Rows are points. To make a cloud, some directions were put in groups of two or more. Within a group, all points are equally far from the middle, so they leave a hole (a ring in 2 directions, a hollow ball in 3). The other directions are filled evenly. Then the cloud was stretched, turned, moved and blurred a little. How many holes are there, and how many directions does each take, smallest first?
(in the rows, 128 means zero)

Cloud:
[[ 53 176 124]
 [ 73 139 138]
 [138  75 143]
 [134 132  45]
 [ 84 211  84]
 [185  99 128]
 [ 70 142  87]
 [177 118  70]
 [ 70 182  82]
 [133 116  36]
 [199  80  99]
 [104 105 145]
 [159  69 140]
 [192  77 116]
 [ 69 133 100]
 [178 117 136]
 [164 147 157]
 [153 109 158]
 [135 133  45]]
Holes: 1 (2)

Cloud (30 x 4):
[[105 145 165 174]
 [137 109  58 199]
 [133 204 145 131]
 [127  88 118  75]
 [159 115  56 125]
 [100 148  53  77]
 [150 167 118 178]
 [ 61 149 141  98]
 [ 98  68 115  78]
 [ 69  65 131 119]
 [140 108  86 196]
 [119  52 124 152]
 [ 80 176 149  90]
 [ 72 130 197  81]
 [ 58  67  97  93]
 [124  60 153 150]
 [ 46 147  64 117]
 [141 157 173  58]
 [128  57 141 152]
 [ 69 159 158 115]
 [ 62 119 130 145]
 [161 122 132 188]
 [ 62 162  39 145]
 [141  64 126 109]
 [126  49 112 140]
 [137 106 164  64]
 [ 66 166 125 106]
 [ 45 142  74 108]
 [168  97 210  83]
 [106 164 139  63]]
Holes: 1 (3)

Cloud, 48 rows:
[[ 80  88  83 176 157 121]
 [174 190 148  91 119 119]
 [141 101 141 132 132 169]
 [156 134  34 102 202  82]
 [ 70 105 149 142 155  98]
 [ 76 177  77  89  44 139]
 [ 83 138 148  90  72 139]
 [112 156  81  58 136  49]
 [162 107  25 101 137 140]
 [144 125  41  74 140 154]
 [187 165 189  84 130 103]
 [167 120 101 116 112 201]
 [106 117  87 158  82  75]
 [185 149 110 130 147 170]
 [130 136 157 103  56 151]
 [ 80  79  17 139 116 133]
 [181 148  82  71  83  94]
 [159  67  69 146 144 117]
 [125 146 188  91 140  98]
 [138 103 132 143 183 130]
 [100  74  50 117 130 113]
 [124 181  61  81  74 144]
 [104 163  30 110 190  56]
 [132 158  64 150 189  77]
 [119 168  33  87  92 158]
 [135 160  17 100  81 131]
 [155  85 153 167  88 148]
 [ 67 104 133 132 176  54]
 [122 141  35  83 121 164]
 [175 149  18 101  95 134]
 [ 80 162  96 111 175 145]
 [ 67 121  77  80 108  68]
 [104 119  78 182 145 151]
 [193 111 129  95 151  48]
 [110 111  66 186 150 138]
 [126 160  23  97 166  76]
 [103 121 135 164  95  91]
 [104  88  99  99 176  56]
 [184 119 100 172 135 169]
 [ 92 164  45  85 106  72]
 [104 104 142 163 102 103]
 [113 151  69 142 116  58]
 [ 84  94  26 100 134 133]
 [ 80 106  31 169 165 107]
 [178 156  81  64 117  71]
 [136 192  85  57 115 123]
 [164 118  46  85 112 179]
 [ 79  81  86 148 113  82]]
Holes: 2 (2, 2)

Cloud:
[[ 49 170  70  99 126 103 151 129]
 [166  56 124 136 213 156  81  66]
 [184 112 103 129 136 183 136 109]
 [ 82 141 163 109 159 156 119 180]
 [150 165 126 137 163 173  89 172]
 [145  65  80  97 198 145 229 123]
 [108  94 104 138 137 181  81  84]
 [ 90  81 101  80 181 111 170 125]
 [143 114 194 105 150 109  67  82]
 [161 110 122 107 143 201 127 136]
 [159 105  59  82 150 142 152  90]
 [151 158 168 116  74 150  95 123]
 [162 115  80 125  95 175 149 142]
 [112 154 117 129 101 202  84 202]
 [144  96  89 105 155  82 209  50]
 [133   7 132 120 192 120 170 110]
 [178  57  72  96 117 154 169 117]
 [184 164  97 189 186 140 142 120]
 [174 193 117 160 156 138 153  79]
 [127 134 192 161  61 132 105 140]
 [108 198  45 117 153 150 126 114]
 [144  64 163  63 138 136 126  71]
 [ 76 163  68  97 114 114 114  95]
 [108 168 134  67 153 203 117 118]
 [ 39  85 133 120  95 190 104 162]
 [161 102  76 127 105 165 164 112]
 [121 210 144 140 172  92 146 155]
 [131 145 151 169 191  80  91 117]
 [123 136 130 111 153  74 231 110]
 [ 72 104 111  34 138  96 128 114]
 [107 126 171  89 112  98  63  64]
 [128 160 186 128 154 167 127 139]
 [ 94  75 133  91 169  61 149 117]
 [ 82  87 140  71 111 126 188 124]
 [189 117 118 159 129 197 187 114]
 [101 117 115  69 173 129 202  92]
 [105 109 132 118 161 192 128 147]
 [205  98 135  73 146 153  64  76]
 [131 125  83  35 112 155 147 116]
 [146  62 169 149 207  69 144  97]
 [117 163 155  72  84  96 190 148]
 [139 112 170 122 183  54 119  83]
 [113 152 172 151 140 106 111 169]
 [171 145 123 141 101  98 128 156]
 [201 133 127  67 114 157  85 103]
 [117 138  97  77  59 146 179 129]
 [145  93 205 115  94  94  99 125]
 [150 137 149 141 124 109  63  68]
 [ 96 216 127 162 192  87 140 143]
 [117  51 187  97 150 133  75 111]
 [ 89 109  85  84 156 124 179 164]
 [133  81 163  51 196 119 128  86]
 [151 205 143 142  76 149 116 177]
 [162 160 141 171 187 168 146 160]
 [156  78 180  49 179 117 147 112]
 [127 117 154 171 149 120 122  36]
 [ 72 112 144 145  75 171 116  86]
 [ 78 147  63  69 149 122 160 140]
 [115 208  93 172 103 111 225 172]
 [112  68  83  32 193  64 114  76]
 [113 137  75 149 100 114  91 131]
 [196 127  62 135 184 134 147 119]
 [105  41 111 108 175  93 168  27]
 [ 53 175 105 101 104 117 221 153]
 [ 84 153 160 146 148 152 212 197]
 [ 76 154 128  26 109 152 166 142]
 [106 112 121  33 138 150 184 131]
 [192 154 157  98 142  75 123 135]
 [ 83  85  95  92 158  94 147 149]
 [166 101  82  72 186 173 162 147]
 [212 118 170 132 201 120 144  62]
 [118  90 176 142 183 131 162 108]
 [ 63 198 101 161 158  81 203 129]
 [ 66 147 115  90 156 125 219 142]
 [103  82  87  99  87 172  74 148]
 [131 151  52 130 199  94 196 131]
 [178 109 138 116 187  55 211 131]
 [113 152 177 176 105 176 113 193]
 [ 62  76 127 159 197  92 156 115]
 [103 234  92 164 148  98 142 113]
 [164  83 176 141 191 139 104  84]
 [157  79 161  67  86 197 123 146]
 [125 104 144  71 162 101 223 110]
 [105  88 146  61 110  69 162 159]
 [ 56 130 110  98  51 179  94 119]
 [144  62 156 173 185  99 210 142]
 [103 163  94 118  89 100  93 104]]
Holes: 1 (4)

Cloud (90 x 9):
[[122 147  92  85 134  85 102 183  96]
 [ 59  76 112  92 205 148 101 138 122]
 [157 166 122 188 181 141 153 155 161]
 [113 126 185 170 124  79 187  78 177]
 [211 110  98 162 178  89 160 195 141]
 [197 109 163 145  14 107 176 121 160]
 [ 84  92 154  88  37 102 160 153  98]
 [163 128 112 141 133  99 197 101  59]
 [145  85 106 102 151 183 139 131 192]
 [163  68 105 103 161 107 160 199 184]
 [ 86 115  49 160 186 153 169 190 153]
 [ 94  45 131 158 101  84 124  74 183]
 [ 54  88 155 162 167 113 107 170 124]
 [187 108 119 147  42 139 199 126 133]
 [200  90 157 152  64  95  80  66 134]
 [141  76 182  79 121 170 190  77 110]
 [ 70  60  67  99 110 158 156  95 173]
 [223  76 141 144 110 111 140  45  93]
 [ 81 124 106  94  64 116 124 108 197]
 [106  87 175 133  96  85 117 206 185]
 [101  58 133 114  91 113  61  54 134]
 [142 144  70 147 109  61 168 137 185]
 [167 102  91 172 186 130 122  37 110]
 [113 149 109 145 136 110 182 106 216]
 [144  45  80 127  48 184 154  96 143]
 [175  70 152  76 101 164 217 181 104]
 [ 70 189  84 131  97 118 134 102 136]
 [ 55 131 118  83  92 139  92 157 181]
 [182  92  82 180  76  63 119 132 147]
 [ 48 134  58 133  88 103 129 176 118]
 [191  71  61 125 171 111 126  62  81]
 [ 69  62 130 148 122  95  94 206 184]
 [106 154 137 125 143  83 127 216 198]
 [121 130  97  99 227 120 130 135 105]
 [108 106 171  74 125 139 195 208 179]
 [145 144  97 162 108  56  89 181 169]
 [210 102 129 131 209  98 114 130 101]
 [149  86  34  89 178 116 143  93 117]
 [155  46 100 149  99  62  94  86 174]
 [118 115 138 183  68  63 122 173 151]
 [159 156 122 169 117  33  86 119 158]
 [ 83 101 122 124 186 180 110 131  88]
 [113 186  53 155 107 111 148 104 158]
 [109 124  77 161 193  73 142  67 119]
 [171  80  90 128 214  52 170 143  89]
 [ 98  88 142 151 208 119 113 129 178]
 [112 152  61 115 175 134 120 202  92]
 [113 151  59 120  94 140  65 115 170]
 [ 52  59  79  91 169 154 182 143 139]
 [102 192 153 134  42 170 135 138 124]
 [ 30  88  91 113 162  70  69 158 120]
 [ 98 100 134  56 118  89 143 230 112]
 [125 108 111 120  91 153  55 139 198]
 [ 94 126 141 111 124 124 151 211  61]
 [160 124 166 161 149 155 158  74 201]
 [104 105  95 168 176  50  79 186 109]
 [104  56 146  86 200 110 150 115 136]
 [118 139  46 149  95 109 102 202 123]
 [129  52 199 105 140 157 168 150  80]
 [203  99 144  55 134 167 168 146 118]
 [152 116 105 108  65  83 163 135  70]
 [ 91 109  93  66  98  94  90 148 136]
 [198  94  44 143 119 108 183 150 132]
 [144 196 101 145  74 156 139  60 166]
 [166  25 155 166 131 128 176 121 126]
 [ 52  57 118  73 185 118 163 198 112]
 [ 96  64  92 124 155  60 115  64 149]
 [ 95  96 127  68 156 148 175 176 178]
 [113 107 174  83 117 156 232 190 120]
 [102  48  98  77 149 112 153 240  76]
 [100  96 106 161 197  96 156 188 188]
 [158 127 105  67 133 114 169  80 147]
 [146 117 108 134 151  67 107  38 141]
 [220 117 140 160 172  51 194 162 141]
 [ 98 188 107 187  69 134 132  98 182]
 [159 158 163 144  94 131 137  19  99]
 [ 41 108 108 133  42 141 133 162 160]
 [146 107 115 186 202 154  87 114 135]
 [157  85 101 114 141 202 173 129  73]
 [186 123 117  94 208 101 154  99 101]
 [170  86 101 179 204  68 171 159 102]
 [175  64 133  87  72 144 204 110  83]
 [ 65 110  74 127 111 152  89  41 119]
 [ 83 102 133 180  81 177  62 126 181]
 [163  34 190 119 126 130 173  81 122]
 [226 146  86 174 113  77 164 110 157]
 [230  82 103 146  85 124 145  87 169]
 [118 162 115  76 115  84  96 140 122]
 [207 134 108  93 173  97 175  94  88]
 [ 81 110 101  99 227  89 148 178 106]]
Holes: 3 (2, 2, 4)

Cloud, 96 rows:
[[138  68 150 131 129  96 191 174 135]
 [132 160 173 118  58 175 103 102  71]
 [119 158  95 134  40  73 126 129 136]
 [163 116 176 175  99  71 138 129  94]
 [103  75 182 164  76 148 175 117 142]
 [ 95  45 197 154 155 163 137 135  77]
 [207 161  89 100  90 152 168  86 109]
 [193 164  55 124  66 103 185 152  71]
 [109  52  84 147 196 116  86 147 152]
 [201 101 147 145  81 127 224 115 100]
 [119 164 231 135 103 171 171 102 154]
 [105 170 173 164  65 158 165  78  74]
 [ 93 192 164 137  33 140 131  81  71]
 [ 67 202 156 139 154 136 143 116 164]
 [200 138 161 168  90 114 199 117 117]
 [163 169 133 158 114 160  93  61 160]
 [107  47 173 175 135 111 129 164  72]
 [122 173  68 163  54 143 173 124 107]
 [107 123 135 167 112  99  86  90  52]
 [ 90 117  60 146 156 166  99 163 150]
 [144 110 174 186 161 112 187  91  68]
 [108 157 245 136  92 134 136  72 109]
 [103 120 147 170  75 139 107  57  73]
 [188 165 198 140 134 102 198 105  71]
 [ 97  57 168 178  99 123 127 116 104]
 [ 92  83 121 133  79 193  38 172 128]
 [145 143 111  90 177  95 139  62 162]
 [106  99 151 125  78 145 101 165  53]
 [179 104 119 161 105 111 189 195  21]
 [131 107 117 138  89 108  38 150 140]
 [ 86 120 133 127 117  68 105  40  98]
 [127 107 142 101 174 192 150 106 142]
 [132 137 126 124 113 186  14 149 187]
 [152  71 178 142  75 126 125 136  97]
 [125 139 111 110 115 171 179 215  99]
 [190 126  89 114 119 110  70  87 124]
 [170 185 134 177  85 121 174 154 126]
 [153 116  40 147 134 147 110 182 129]
 [127 184 139 143 154 134 182  67 163]
 [110 166 197 199  84  87  90  56 119]
 [127 180  69 103  54 148 156 120 119]
 [ 94 148 174 171 142 180 182 139  99]
 [120 121  33 138 113 123 105 133  98]
 [107 124 162  94  87 135  62  73 181]
 [168  99 195 128  88 146 138 159  54]
 [145 179  93 108  47 184 105 116 145]
 [ 62 108 159 144 130 122 107 175  72]
 [ 81 122 110 124  57 177  53  97 130]
 [154 110 170 149 185 170 105 113  75]
 [156 162 129 134  68 200  65 150 137]
 [106 129 218 147 139 143 192 105  74]
 [111 142  99 153 142  81 127 171 146]
 [108 167 190 156 158 129 170 140  56]
 [144 137 159 172 150  57 166 146  82]
 [163 164 146 128 147 172 154  81 121]
 [206 110 144 161  83 121 147  82 121]
 [183 157 182 117  83 144 153 116  41]
 [179 111  33 161 124 109 111  93 152]
 [173 127 146 181  61  99  86  98  97]
 [ 67 171 154  95 149 154 147 160 123]
 [134 159  57 156 100 116 135  99  56]
 [147 102 165 169 155  85  84 141  53]
 [ 94 124 165 196  65 111 193 100 133]
 [178 186 115 186  78 136 155 126 128]
 [136 189 160 124 148  84 158 110  33]
 [137 114 158 148 162 173 197 113  68]
 [172  80 171 124 119  80 119 140  93]
 [140 143  51 104  87  79 213 126 103]
 [182 169 134 174  63  67 148 117  63]
 [136 173  95 146  80 137 174  75  49]
 [131  76 115  94 115 106 112 186  68]
 [146 100 141 173 107 110 228 135  41]
 [112 156 235 132  89 136 144 101 174]
 [102 176 206 149 111 161 186  67 148]
 [119 128 109 135 112 147 118 123  31]
 [192 168 144  94 139 130 179 201  47]
 [186 111  84 152  80  88 104 143  47]
 [170  97 122 184  83 108  79  99 107]
 [129 188 117  96 154  77 100  99 139]
 [111 162 132 169  58  79 143 146 143]
 [ 92 161 137 142 168 109 157  74 185]
 [159  84  62 112 112 129 185 121 169]
 [143 147  97 157 117  51  97  76  46]
 [ 89 182 133 119  80 179 170  64 203]
 [163 152 132 119  84 127 204  90   9]
 [120 147 137 131 124 110 125 180 189]
 [ 98  90  59 144 120  78 103  99 158]
 [134 120  65 117 111 160 145 182 170]
 [134 113 204 176 131 105  80 106 125]
 [148 108 139 105  80 167  95  74 124]
 [142  95 154 136  60 120  66 118 131]
 [150  89 155  94 103 102 110  93 137]
 [ 71  98 152 134 152 109 177  96 153]
 [135 249 150 151  99 106 146  90 124]
 [127 133 140  87 121 118 208 164 126]
 [173 118  95 111 169 111  77  89 141]]
Holes: 2 (3, 4)

Cloud:
[[113 152 139 133 103 127 154  35  82]
 [ 98 149 169 106  84 153  87 152 137]
 [208 135 189 180 100 174 173 119 120]
 [ 96 154 194 204 131 125 182 139 124]
 [ 71 216  97 144 105 104 167  76  61]
 [153 196 172 178 142 180 159 195 122]
 [ 84 178 111  98 181 118 114 141 140]
 [106  71 179 156 100 125 127 128 111]
 [ 72  88  95 147  85  95 115  90 136]
 [179  84 131 165 125 175 188 159 159]
 [ 89 175 160 123 179 141 171  85  95]
 [179  64 166 134  95 149 132 144 119]
 [104 117 134 200 137 156 195 148 124]
 [117 130 116 152 164 147  83 138 150]
 [174 118 110 138 150  77 101 171 116]
 [ 51 148  94 164 100 133 137  92 110]
 [187 132 118 106 181 141  79  98 122]
 [107 170 173 120  74 139 179 125 120]
 [221 169 217 129 170 177  75 137 135]
 [202  86 157 144 109 164 115 141 191]
 [112 128  84 130 142  92 144 144 107]
 [182 100 149 157 171 187 101 157 142]
 [ 55 174  78 148  91 100 127 112  77]
 [112 133 193 110 163 155 164 176 138]
 [159 112 147 104  85 116 157  65 135]
 [187 116 206 113 148 162  88 143 173]
 [156 206 160 134 112 125 126 122 173]
 [ 86  96  86 155 153  95 249 131 109]
 [123 164 149  84 159 143 137 103 131]
 [ 46 143 120 166 166  82 122 127 115]
 [194 201 137 176 105 150 130 175 126]
 [129 116  88 101 193 142 130 147 133]
 [126 110 138 188 125 136 135  90 138]
 [172 158 157  63 115 124  62 114 139]
 [151 144 106 180 164  95 137 134 101]
 [198  54 139 178 119 125 180 104 156]
 [ 54 167 100 150 169 109 146 122 134]
 [111 126 169  56 161 161  99 163 117]
 [152 145 176 131 127 145 152  82 100]
 [155 211 137 188 110 110 157 146  82]
 [134 227 111 140 188 145 122 103 135]
 [112 120 149 130  75 101 149 154 188]
 [201 175 140 157 156 130  72 186 121]
 [134  87 150 138 159 105 204 116  96]
 [104 206  92 155 124 118 187 126  79]
 [154 152 189 154  91 135 201 140 145]
 [150 147 189 128  74  96 126  74 116]
 [ 71 202  85 128  82 107 162 115 112]
 [168  36 152 160  90 118 119 161 127]
 [152 156 133 182 153 172  93  92 129]
 [116 124 114 127 107 177 151  77 161]
 [ 72 118 178 165 178 141 215  72 108]
 [ 87 174  84  78 124 117 125 127 131]
 [141 149 119 187 186 123 126  64 114]
 [178 144 198 118 140 171 132 120 162]
 [ 92 122 118  70 101  91 124  87 107]
 [ 83  96  91 128 158 100 111 107  89]
 [216 137  92 158 117 143 114 174 147]
 [176 122 151 157 153 173 124  82 130]
 [122 123 134 142  81  65  88 118 167]
 [135 182 180 126  77 116 142  90 138]
 [160  93 175 157  98 124  89 132 163]
 [139 127 131 132  95 156 170  63 118]
 [147 198 147 105 125 139 129 108  90]
 [195  77 122 183 151 127 115 195 122]
 [ 80 155 183 162  66 145 216  70 126]
 [142 182 132 127 112 107 108 136 162]
 [137 206 180 167 151 162 153 189  97]
 [194 171 113 186  54 173 145 132 133]
 [229  99 126 186  80 140 148  92  94]
 [153 135  96  75 102  97  92 117 104]
 [145 135 116 182 159 125  90  77 105]
 [ 95  95 188 170 146 145 131 127 121]
 [123 125 124 188 136 144 176 181 136]
 [160 169 122 166  85 111 144 146 153]
 [118 101 161  79 184 131 165 147 150]
 [161 138 132 157 159 111 211  81 119]
 [164 148  94 129 133 185 166 127  86]
 [ 80 170 121 111 120 111 131 183  96]
 [164 196 100 112 131 128 134 108 129]
 [ 86 125 109  83 166 114 141 123 107]
 [154 162 188 129 107 170 140 150 151]
 [157  88 156 127 154 144 103  87 115]
 [ 99 113 144 119  89 144 124 150 199]
 [ 98  43  92 150  74 117 218 136 121]
 [175 106 137  89 162 104 105 148 101]
 [156 157 119 111 172 172 126 105  98]
 [129 193 141 171  97  90 178 134  92]
 [156 222 140 125  72 149 160 149 134]
 [143  90 177 120  45  98 160 137 114]
 [196  74 126 114 188 110 109 149  95]
 [ 53 183  96 130 123 101 195  49 111]
 [198 207 159 136 125 141 104 166 116]
 [102 131 193 114 163 146 134 193 135]
 [139 125 150  92 117  85 128 145 124]
 [ 87 192 144 123 139 100 114 125  98]]
Holes: 1 (3)
